Rows are points. The window is the flat piece filled in between its corners: a triangle in 3 columns, a solid with four corners in 4, and so on. A path goes straight from each point to the next, and from the last back to the first. After which points does the path pass through the window?

Window:
[[-3.9  5.4  0.5]
 [ 1.3  0.7  1.2]
 [ 3.4 -4.1 -2.5]]
Path:
(1): [ 9.9 -1.1  0.2]
(2): [-1.9 -1.7 -0.2]
(3): [-3.6  3.9  1.7]
(4): [ 3.0  2.7 -3.8]
(5): [ 4.3 -2.5 -3.0]
(6): [-1.4 -5.3  0.3]
(7): [-6.1  0.9  0.5]
(8): [ 1.2  4.7 -0.1]
Through the window after points: 3, 5, 7

Window (6 x 6):
[[-3.3  1.3 -3.8  0.5 -4.1  4.9]
 [ 0.6 -1.8 -3.4  1.8 -0.3  2.1]
 [ 7.0  4.1 -4.9  4.5 -6.8 -4.0]
 [ 5.4 -1.3  0.2 -4.5  0.3  0.1]
 [ 5.2  1.8  2.1  1.5 -2.3 -2.7]
 [-5.5  1.9 -0.3 -4.7  4.3 -1.4]]
Path:
(1): [-3.3  0.8 -2.3 -3.7 -2.3 -0.7]
(2): [-5.8  1.3 -0.3  2.8 -5.4 -4.0]
(3): [ 2.3  2.2 -1.2 -1.1  0.7  1.3]
(4): [ 6.9  2.9 -6.7  3.1 -0.3  2.6]
(5): [ 4.3  0.2  2.1  2.0 -6.2 -2.9]
(6): [-3.5 -0.9  4.2 -1.6 -2.0 -4.4]
(7): [ 5.3  0.3 -7.2  0.0 -0.9  6.7]
(8): [ 5.5  6.6  0.7 -2.4  1.0  1.0]
(9): [-2.0 -6.0 -2.4 -1.9 -0.2 -0.6]
(10): [-2.5 -3.9 -4.5  0.1 -6.3  1.9]
(11): [1.6 6.0 0.7 0.7 0.9 1.6]
(12): [ 0.5  1.8 -1.5  1.4  2.3  1.6]
Through the window after points: 6, 8, 10, 12

Window (8 x 8):
[[  0.0  -2.7  -3.4  -3.1   2.0  -1.9   3.9   9.7]
 [  0.6   2.7  -1.3   4.5  -3.3  -6.8   0.6  -2.4]
 [ -0.7  -7.9   5.7   2.8  -3.6   1.4   1.4  -3.3]
 [ -2.7  -5.7 -11.3   0.2   2.7  -5.0   2.7   5.7]
 [  1.1  -2.9   4.3   1.7   4.0  -1.0  -0.6  -0.1]
 [ -2.8  -0.9   5.7   0.0  -2.0   1.6  -0.4  -7.0]
 [ -1.7   0.0   3.0   4.2  -0.3   2.4  -1.7   2.0]
 [  2.9   3.9  -8.1   5.3  -0.2  -3.7   5.4  -2.1]]
Path:
(1): [-4.3  0.0  3.1  1.1  0.3 -0.6  3.4 -0.4]
(2): [ 2.1 -1.5  1.9  3.4 -1.9  1.3 -4.3 -3.7]
(3): [ 0.9 -3.6 -4.1  0.1  1.4 -1.6  0.7  1.2]
(4): [-4.7 -1.7  1.1  4.6  2.4 -2.5  1.2  3.9]
(5): [-5.2  1.9  3.9  4.6  3.6  0.6  4.2  1.0]
(6): [ 2.3 -3.0  2.2  0.3 -1.8 -0.7 -1.0 -0.4]
(7): [ 1.2 -2.1  0.9  0.3 -2.5  1.5 -0.9  1.2]
(8): [-2.0  0.1  3.2  4.3  4.6 -6.3  7.0  1.4]
Through the window after points: 1, 3

Window, 9 rows:
[[  2.2   3.6   1.6   0.1   1.3  -0.2   1.7   3.5   0.6]
 [ -4.1   6.5   1.1   0.7  -2.6   5.1  -7.0   4.1  -1.7]
 [ -4.9   7.5  -0.4   0.6  -0.5   0.9  -1.6  -1.8   2.0]
 [ -3.5  -8.4   2.4  -8.2  -2.4  -0.1   5.7   3.2   3.0]
 [ -2.8   5.7   0.9  -2.2   2.8   5.6  -2.0  -4.4  -0.5]
 [  1.3  -2.4  -4.0  -1.2  -0.9   5.4   5.6   0.4   3.9]
 [  2.9   4.9 -11.2  -2.1   1.6   3.9  -7.2   0.1   0.8]
 [ -0.2  -3.4   4.8  -0.9  -2.9  -2.3  -3.8  -1.3   1.8]
 [  0.3   1.4  -1.3   5.7   2.4  -2.7  -0.3   0.0  -4.1]]
Path:
(1): [-2.1 -0.2 -3.1  1.8  6.0  1.5 -0.5  2.0  2.1]
(2): [ 2.0  0.8  2.9 -2.5 -6.0  1.8  0.8 -1.3 -2.5]
(3): [ 0.0 -1.3 -1.6 -2.7 -2.3  3.9  5.9 -1.6 -0.6]
(4): [ 1.9 -0.4 -4.3  2.5  2.8  3.6 -2.5  5.2 10.0]
(5): [-1.9 -4.1  0.2 -4.0  2.1  0.3 -4.8  0.0  3.5]
(6): [ 0.5  0.7  2.0 -0.4 -5.6 -0.3  1.6  0.3 -0.5]
(7): [-0.4  4.6 -0.7  0.6 -3.9 -1.2 -0.3 -0.1 -1.3]
(8): [ 2.1  0.7 -2.8 -3.1  6.6  5.6 -3.5  1.6  3.4]
Through the window after points: 3, 5, 7

Window:
[[ -2.3  -1.8   6.0  -5.0   1.9   5.3   0.0  -1.3  -1.0   0.2  -4.9   0.8]
 [  1.7   3.5  -4.5  -4.9  -0.6  -2.4  -1.8  -0.7  -2.1  -4.7  -3.5  -0.8]
 [  2.4   2.5  -1.1   1.5   1.6  -3.0   0.2   8.0  -1.6  -1.9   1.0   2.4]
 [  5.9   4.8   2.2   0.9  -1.8  -6.1   4.3  -0.2   2.8  -3.4  -0.2   0.0]
 [  2.4   2.7   0.4  -1.0  -4.3  -2.4  -3.7   3.8   3.5  -0.1   2.6  -6.7]
 [  5.1  -5.1   1.9   4.7   1.2  -1.4   4.7  -4.1   0.0  -3.3  -3.1  -3.1]
 [  5.6  -3.4   1.3  -2.4   2.8  -8.0   4.8   0.2   2.0  -2.2  -3.2  -2.3]
 [  3.3   9.9  -0.2   2.4   3.4   0.3 -11.3  -0.6   9.8   7.9  11.8   0.8]
 [  6.5  -0.4  -0.6  -2.6  -1.3  -0.3   2.1   0.7  -3.0  -0.5   3.4   0.5]
 [ -3.2   0.7  -2.5  -1.0  -3.5  -0.3   3.3  -0.6  -0.5   4.3   1.5  -6.1]
 [  5.6   7.6  -1.6  -3.2   6.1   0.0   0.8  -2.2   0.2  -5.0   4.7  -5.0]
 [ -2.3  -0.3  -3.8  -4.4  -3.3   1.7   1.6   2.0   3.9  -2.8   1.4  -2.0]]
Path:
(1): [ 4.2  2.1 -1.9 -2.0  1.3  3.0  1.3  0.7  2.8 -1.7 -0.3 -2.8]
(2): [-2.9  0.2 -1.5 -4.5 -3.8 -4.7 -0.4 -0.2 -2.9 -1.7  0.7  0.0]
(3): [-0.4  1.0  5.0  1.0 -1.9 -4.6 -2.4 -2.4 -1.0 -0.9  5.6  4.0]
(4): [ 4.9  1.9 -1.9 -2.5 -0.7  0.2  0.2  3.2  1.7 -0.1  0.4 -4.9]
(5): [ 4.3  8.1 -4.3 -2.6 -0.3  0.6 -1.4  3.8  4.8  5.7 -0.5 -6.8]
(6): [-2.9 -2.8  1.4 -0.2 -1.7 -1.7  3.3 -3.2 -2.7 -2.7  3.6 -2.1]
(7): [ 1.1 -3.7  1.4  4.8  1.1 -2.7  2.7 -3.0 -1.0 -6.3  4.0 -2.5]
(8): [ 6.4  2.6 -2.0 -4.7 -0.5  0.1  1.0 -0.2  1.4  2.4 -8.5 -2.0]
(9): [ 3.2  0.1  0.3 -3.7  0.1  3.4  0.1  0.2 -0.1  0.5 -3.3 -1.2]
(10): [-0.3 -0.6  4.6 -1.1  2.6 -4.2  2.7 -1.4 -0.3 -3.0  2.9 -0.3]
(11): [-4.6 -2.4  2.3 -2.4  2.9 -2.8 -1.2 -1.7  0.6 -5.0  5.3 -0.8]
(12): [ 9.0  3.2 -2.0 -1.5 -1.0 -0.3  4.6  0.8  0.7  2.6 -5.5 -1.2]
Through the window after points: 1, 3, 5, 7, 9

Window:
[[  3.1   0.6   2.5  -4.0   0.9   3.3  -3.8  -1.4  -2.7   7.6  -2.3  -0.6
   -4.2  -3.2]
 [ -1.9  -7.1   4.5  -4.9  -1.7  -3.1   0.7   3.7  -4.9  -6.1  -5.4   0.4
   -4.9  -1.8]
 [ -3.4   5.0   0.0  -2.4   5.6   0.6   4.2   3.2   5.9  -7.5   2.3   0.8
   -4.5  -1.3]
 [ -0.3   4.1   3.0   2.6  -2.6  -8.4  -1.7  -3.0   0.9   4.6  -2.0  -1.3
    1.1   3.9]
 [  4.1  -5.5   5.7  -8.3  -2.0   1.7   0.5   1.3   1.9   2.3  -7.5   1.3
    0.5  -5.0]
 [  1.4  -4.0  10.2   2.6   5.1  -0.4   3.6  -4.6   0.7  -1.9   1.0   1.4
    2.2   3.2]
 [  2.4  -3.5  -0.4   0.4  -6.6   2.1   2.1   4.6   4.6   8.1  -6.0  -0.7
   -2.1   3.1]
 [ -6.4   2.9   2.4   1.9  -0.2  -0.2  -6.1   2.9   1.3   2.8  -4.5   3.4
   -0.7  -3.4]
 [ -1.7  -0.3  -1.9   3.7  -0.5  -2.6  -4.0   2.6   0.8  -6.9   6.2  -1.4
    2.5   0.9]
 [ -4.5   8.9   4.7   0.2   1.8   2.4   7.0   1.0  -1.8   0.3  -9.4  -1.4
    6.0   4.3]
 [ -1.1   1.6   1.7  -6.2  -3.0   5.1   2.9  -1.9  -0.7  -1.2   2.3   2.3
   -2.5  -5.8]
 [  5.4  -3.9   8.3   1.8  -1.3  -1.8   0.2  -0.9  -1.4  -1.0 -10.2   2.7
   -1.4  -2.8]
 [ -2.9  -0.9  -0.9  -1.2   4.3   0.0   5.3  -1.9   2.5  -1.0   0.4  -3.7
   -4.1  -4.6]
 [ -1.0   0.2   6.1   7.3   0.1  -5.1   2.0   9.3  -1.2  -0.2  -2.7   2.8
    5.6   2.1]]
Path:
(1): [-1.2 -4.1  8.4  1.3 -4.0  0.2  1.1  0.9  0.4  3.0 -0.5 -5.4 -0.3 -1.2]
(2): [ 1.2  2.5 -0.7 -0.9  1.7 -2.6 -0.7 -0.8 -1.1 -1.4 -5.4  5.1  0.1 -0.6]
(3): [-1.7 -1.2  2.0 -1.3 -1.7  0.7  2.3  0.5 -1.4 -0.7 -3.5  4.2 -0.6  0.0]
(4): [-3.1  0.8  5.7 -0.6  1.7 -2.5 -4.2  3.6  0.7 -0.9 -4.3 -3.2 -2.1 -3.7]
(5): [-5.8  0.9  6.8 -0.8 -0.9  5.9  0.7  2.7  0.1 -3.0 -0.6 -2.9 -2.0 -2.2]
(6): [-0.7  2.2  1.2 -0.7  1.2 -1.4  1.7 -0.4  0.5  1.2 -3.6  2.1  0.6 -1.0]
(7): [ 0.9 -3.4  0.3  1.0  2.1 -2.7  2.3  1.4 -0.3  4.6 -3.9  4.1  1.5  2.3]
(8): [ 0.3  2.5  8.8 -2.8 -6.4  3.7  0.0  0.4  1.6 -0.8 -6.5 -5.5 -1.1 -3.2]
(9): [-3.1  1.2  5.1 -0.4 -0.3  2.2 -0.6  1.0  1.4 -1.2 -2.8 -3.0 -0.7 -1.0]
(10): [ 2.0  1.7  0.3  1.3  1.1 -1.7  1.4  0.2  0.3  2.2  0.4  4.1  1.8 -0.3]
(11): [-2.6 -5.6 -4.9 -0.5  5.6  0.7  4.4 -3.2  0.2 -1.5 -3.4  3.9  4.8 -2.4]
(12): [ 0.1  0.9  6.5  1.3  0.2 -1.9  1.0  1.8  0.6  0.7 -1.2 -0.9 -1.1  0.2]
Through the window after points: 3, 5, 11

Window, 14 rows:
[[  2.3   7.9   4.5  -1.1   2.1   6.8   4.4   4.9   0.0  -2.0   1.1   0.0
   -4.8   0.3]
 [ -1.1   2.8   4.1  -0.4  -4.1   2.3  -2.3   2.5  -2.9   2.4   2.4  -3.5
   -1.5  -0.8]
 [ -7.2  10.9   3.0   0.1   1.1   4.6   3.2   2.9  -0.6  -5.6   2.1  -4.8
    0.3   2.8]
 [ -2.3  -2.2  -9.4  -3.8   0.2  -5.0   1.8  -0.3  -1.0   2.4 -11.6   4.3
   -6.2   4.3]
 [  6.5   0.0  -3.4   3.8   3.3  -5.1  -5.2  -2.1   2.7   5.8  -4.1  -1.0
    2.3   2.3]
 [  0.2  -3.4  -0.2   0.4   4.9   0.6  -1.1  -6.6   2.6   6.4  -2.5   0.1
   -0.7  -0.3]
 [  5.2  -5.2   2.0   0.1  -0.1  -2.2   2.7  -1.3   2.3   4.2  -2.8  -0.3
    5.3   3.6]
 [  4.6  -6.1   1.0   1.8   2.6  -3.1  -2.1   0.1   7.2   2.2   0.8  -6.5
    0.7  -3.0]
 [  3.9  -1.2  -1.9   4.7   0.6  -4.2   3.0  -2.8   1.9   4.3  -7.2   0.8
    3.5  -6.0]
 [ -0.6   8.1  -1.5  -2.3  -5.1   6.3   1.6  -0.1   4.8   1.0   1.1  -5.0
    0.1   1.5]
 [ -4.3   1.7   2.2   0.3   0.3   7.3  -2.5   8.6   4.3   3.0   1.3   0.4
    0.7   1.4]
 [  2.3   0.1  -5.1   2.2   1.8  -0.1   4.0   1.0  -0.8   4.2   3.4  -1.8
    1.6  -0.5]
 [ -1.6   4.3  -0.3   1.1  -1.7  10.1   0.9   2.1  -2.5  -8.4   0.5   1.5
   -2.0   1.4]
 [ -3.2   6.0   2.6  -1.3  -3.2   2.0  -0.5   2.6   4.9  -1.7   6.9   3.2
   -1.2   1.2]]
Path:
(1): [-1.2  3.7 -0.2 -5.4  1.6  5.5  0.7 -1.1 -1.2 -0.6  1.3  0.2  1.5 -2.1]
(2): [-0.2  2.9 -1.3  3.5 -0.4  1.6  2.1  2.0  1.0  0.2  0.7 -2.4 -0.4  2.1]
(3): [ 0.3  3.2  2.4  5.1 -2.1  4.7  6.0  2.8  3.6  0.3  0.4 -1.1 -1.3 -0.8]
(4): [-0.4  3.9 -0.3 -5.7  1.6  2.0 -3.6  0.7 -0.3 -0.1  1.0  0.8 -1.4  2.4]
(5): [-0.6  6.8 -1.1 -4.2  2.2  0.4 -0.1 -0.3  1.0 -3.0  0.9 -1.0  1.0 -2.9]
(6): [-3.4  1.7  2.4  6.4 -4.5  8.0  3.0  4.0 -1.1  2.2 -1.6 -0.6 -1.4  5.9]
(7): [-3.5  0.8 -3.8  5.2 -1.4 -0.6 -0.2 -0.9  4.0  0.9 -0.8 -2.3 -4.9  2.5]
(8): [ 2.8  0.4  0.6 -7.5  3.3  3.7  1.6  6.1 -1.9  3.9 -2.9  3.1  4.4 -0.5]
(9): [-0.3  1.6  0.2 -2.7  1.6  1.9  2.7  0.1  1.8  2.4 -1.0 -0.8  2.5 -0.5]
(10): [-0.3  1.2  0.6  2.6 -1.3  0.9  0.0  0.2  1.2  0.4 -0.7 -1.3 -2.6  0.9]
(11): [-4.4  4.9  0.1  5.7 -4.7  6.2  0.7 -4.0  1.0 -0.5  2.3 -2.2 -5.8  1.6]
(12): [ 5.0  4.4 -2.0 -8.6  1.2  3.2  1.8  6.8  3.8  0.1 -2.0 -2.1  6.7  0.3]
Through the window after points: 1, 3, 7, 11

Window (14 x 14):
[[ 1.3 -3.0  3.6  2.5  1.9 -0.4 -2.0 -4.0  1.5  2.8  4.6  3.0 -1.0  2.4]
 [ 5.1 -4.6  4.6  0.3 -6.4  2.9 -1.6  0.9 -0.8 -1.0  3.1  3.2 -5.6 -2.6]
 [ 1.0  3.2 -3.5 -0.9  7.5  1.5 -5.7  2.5  0.8 -0.1 -4.1 -0.8 -2.3  4.8]
 [-2.8  0.3 -8.0 -2.4  2.1 -2.2  0.7  2.1  0.6  5.1 -4.5 -2.4 -3.5  6.7]
 [-2.0  3.6  2.0 -1.4  5.6 -3.5  1.7  4.7 -0.6  3.6 -6.2 -0.7  0.1  3.9]
 [-0.7 -4.9  0.4 -2.0 -4.1  6.8  4.4  8.0  6.3 -0.5 -1.5  0.3 -2.3 13.9]
 [ 3.5  3.1  0.5 -0.9  2.8 -4.2 -1.6  0.4  2.8  3.6 -5.7 -4.7 -4.6  9.1]
 [ 7.0 -9.0  5.1 -4.6 -2.0 -2.6 -6.6 -0.7  2.2  3.0  1.9  2.1  2.7 -1.5]
 [-1.9  3.2 -1.6  3.9  1.3 -0.3 -2.8  3.6  7.7  3.4 -2.2 -2.0 -3.2 -0.1]
 [ 1.4 -4.7  2.7  4.3 -6.9 -0.5 -6.1  1.2 -0.8 -4.3  7.4 -3.1  1.8 -1.1]
 [ 1.2  2.1 -4.6 -0.5  6.7  0.6  4.9  1.6  4.4  0.0 -4.7 -6.5 -1.6  3.9]
 [-1.4  6.2 -3.2 -4.5 -1.0  0.6  1.4  0.6  5.4 -1.1 -2.6 -0.8 -0.1  6.9]
 [ 8.3 -3.9 -0.3  4.4 -5.7 -0.9 -2.4  1.7  0.7 -0.3  2.3  4.2  3.5  1.8]
 [ 2.5 -5.3  4.8  3.3 -4.7  3.1 -5.6 -4.6 -0.7  1.7 -2.4  0.6  2.0 -1.8]]
Path:
(1): [ 5.1 -0.8  0.4  1.1  1.9  3.0 -4.1  1.8  2.9  4.9  0.6  0.1  0.5  3.9]
(2): [ 2.5  2.7 -2.8 -2.0 -3.6  2.2 -3.7  2.2  1.5  7.1  3.4 -1.8 -2.6  5.8]
(3): [-0.6 -4.2  1.2  1.2  3.6 -0.2  0.8  1.1  2.9 -5.6 -4.4  1.0  0.8  0.7]
(4): [ 0.4 -3.3 -0.2  2.4 -1.6  0.0 -2.2  1.9  3.5 -0.7 -2.8  1.2 -3.3  2.7]
(5): [ 4.6  2.4  1.3 -2.3 -0.8  0.6 -2.1  1.4  0.3  4.1  2.4 -0.5  3.2  6.1]
(6): [ 5.1  2.0 -0.5 -0.1 -0.3  4.7  1.1  3.8  0.3  4.1  0.7 -3.2 -2.4  6.2]
(7): [ 0.0 -3.2  1.3 -0.7 -1.2 -2.8 -2.0  0.9  3.5 -1.3 -1.1  2.2 -1.6  2.0]
(8): [-0.8 -1.5 -1.7  1.2 -1.1 -1.6 -0.8  0.9  3.0 -0.7 -2.7 -0.7 -3.3  2.3]
(9): [ 6.4  1.8  2.8  2.2  0.8  2.9 -5.0  3.8  3.3  3.9  5.4 -3.4  5.1  1.1]
(10): [ 5.0  6.4 -0.3  2.2  1.0  6.2 -1.6  2.1  2.4  5.5  3.2  0.8  1.6  1.4]
(11): [-1.5 -4.1 -0.9 -1.6 -0.4 -3.7 -1.2  1.5  3.0 -1.4 -4.0 -2.3 -1.4  6.5]
(12): [ 0.0 -3.2  2.6 -2.2 -1.9 -5.0 -1.9 -1.3  2.6 -0.7 -1.6 -0.4 -1.8  0.7]
Through the window after points: 8, 12
